Each row of a before or after table is a point. One or more steps were done to the points. Then noise was added and the rows were shuffled. The steps act on how far a point lies along the listed directions, d1 being the first. Name the steps. A step turns or swaps two directions, mirrors them in a line or flattens them onto one, adds a multiple of one to another, or multiplies one. Angles are multiples of 10 degrees, from the lower direction toward the higher: turns from -170 to 170, lines from 10 to 170 but not 90. Use the fewest steps. Two steps may share a direction if one is a turn and the other turns, adds or multiplies; they go together, in the order done. Otherwise the lowest direction goes first.

Directions:
(1): [-23  40 -39]
(2): [ -8 -44 -40]
Before (8 x 3):
[[  6 -35  18]
 [-18  -2 -33]
 [ -1 -30   9]
 [ -5   1 -37]
 [-16  59  27]
 [-26  -1 -40]
 [  3  12  55]
 [-30  -8  -6]]
After (8 x 3):
[[-30   8   1]
 [-27  31 -27]
 [  1  13  28]
 [-19 -60 -25]
 [-16  26 -22]
 [  5  10  38]
 [ -5  29 -26]
 [  2 -49  27]]
Steps: mirror d1 and d2 in the line at 20 degrees

Directions:
(1): [-36  28  38 -36]
(2): [-43 -39  20  33]
Before:
[[ 45  28 -19 -21]
 [  6   3   1  24]
 [ 44  48 -24 -33]
 [ 52  38   4 -44]
 [  8  -5 -17  31]
 [ -1 -34 -20  30]
 [ -4  30  21 -34]
 [ 37   0  -9   5]
 [-32   2  16 -35]
 [  6 -23   1  21]
 [-11  24   9   3]
 [  2  11  39 -18]
 [ 45  38 -25 -36]]
After, 13 rows:
[[ -8 -54 -14  48]
 [ 34  19 -28 -19]
 [-14 -49 -13  59]
 [-36  -5  17 -21]
 [-12 -13  42   3]
 [ 22  18 -18  10]
 [-34 -22  27  11]
 [  1 -39  -9  41]
 [ 29 -14  -3  20]
 [-20  12   9  12]
 [ -6 -63  16  47]
 [ 29  14  -4 -13]
 [ 16  18   1  12]]
Steps: mirror d1 and d2 in the line at 20 degrees

Directions:
(1): [ 20 -21  13  -3   8  60 -20 -12]
(2): [ 32  -3 -10  24  11 -24 -51  15]
(3): [ 46  24  12  16 -25  -6  20 -33]
(4): [ 24 -33 -20  13 -16   6  33  40]
(5): [ -9 -50  32  18   4 -25   5 -24]
Before (12 x 8):
[[  0   6  -5   2   0  11  -9  -4]
 [ -8   0  10  -6  -6  -1  13  -9]
 [-16   1  14 -21 -18  29  60 -29]
 [ -2  -1   1   8   2  -2  -1  -4]
 [ 12   0   6  11   1 -13  -3  -4]
 [  7  19 -26  -5  -2  16 -10  13]
 [ -8  -8  11   6  -9   5  17  -3]
 [ 21   8  -1  10  -8   3   2  -2]
 [ 18   4   7  10  -3   4   3 -17]
 [  8  13  -3   0   4 -14   6  -8]
 [ 14  -2  15   2  -3  -2  -3 -21]
 [ 12  -9   7  13   1  -7   2   2]]
After, 12 rows:
[[-14  -6  -2  -3  -2   8  21   4]
 [ 37  18  12   4 -32  10  47 -38]
 [-12  -5  -3 -12  -3  -3  20   7]
 [-12   6   2 -10  11  -2   7 -10]
 [-16  -2   2  -8   8   5   2   4]
 [  6   6   8   9 -10   9   9  -8]
 [  0  -7 -10   2   1   3  -6   2]
 [ -3  -4  -8   7  -3  -2   5   6]
 [ -5   1  -2   5   3   1   1  -1]
 [ -7  -5   4  -3   7  11  -1   6]
 [  5   9   8  -3  -9  -4   9  -9]
 [-15  -5   2  -6   1  15  11   4]]
Steps: swap d1 and d4; mirror d2 and d3 in the line at 140 degrees; multiply d5 by 0

Directions:
(1): [ 37 -17  13 -33   6 -34 -27   2 -14   4 -51]
(2): [ -5 -33  17 -22 -24  -9  29  52  -9  32  21]
(3): [ 21  60  30  -1   3  30   7  23 -32  13  -9]
(4): [-36 -22 -16 -19  -4  35  14  -9 -50 -18 -30]
(5): [-28  -1  39   1  23 -18  11 -47 -13  45   4]
Before, 8 rows:
[[-20 -14 -11 -11  -9  16  11  -4 -27   0 -27]
 [  6  57  36  11   5  39  16  -2 -45  20  -1]
 [ 43 -19 -22 -20 -30  -6  -7  44   5 -29 -27]
 [  6  14  10   6   1   2  -2  21  13   2   8]
 [ -7  11 -12  10 -17  25  11  60  -3  42  39]
 [  9  39  -1  16  -9  24  17  21   7 -12  38]
 [ -9 -47 -17 -15  -1   8  -8   9 -26 -22 -38]
 [  8 -37  -7 -44  10 -25 -12 -11 -23  -7 -51]]
After, 8 rows:
[[-17 -23  -1  -7   0  -2  -4   6   2  -6  -7]
 [ 19  27  46 -21  28 -28  -3 -19 -13  39 -17]
 [ -5 -19 -36  -9 -19  17   8  10  -5 -44   3]
 [  6  32  21   3  -4  15   9   7 -18  24 -12]
 [ 35 -22  27 -31  -3 -38  -7  -2 -14  22 -45]
 [ 33  26  44   1  16  -7  -9  16 -18  28 -19]
 [-40 -39  -4 -10  -2   6  14  10 -26  59  10]
 [-36  -8 -22   2 -12  55  22 -10 -52 -25 -10]]
Steps: turn d1 and d5 by 50 degrees; add 1.5 times d2 to d5; swap d3 and d4
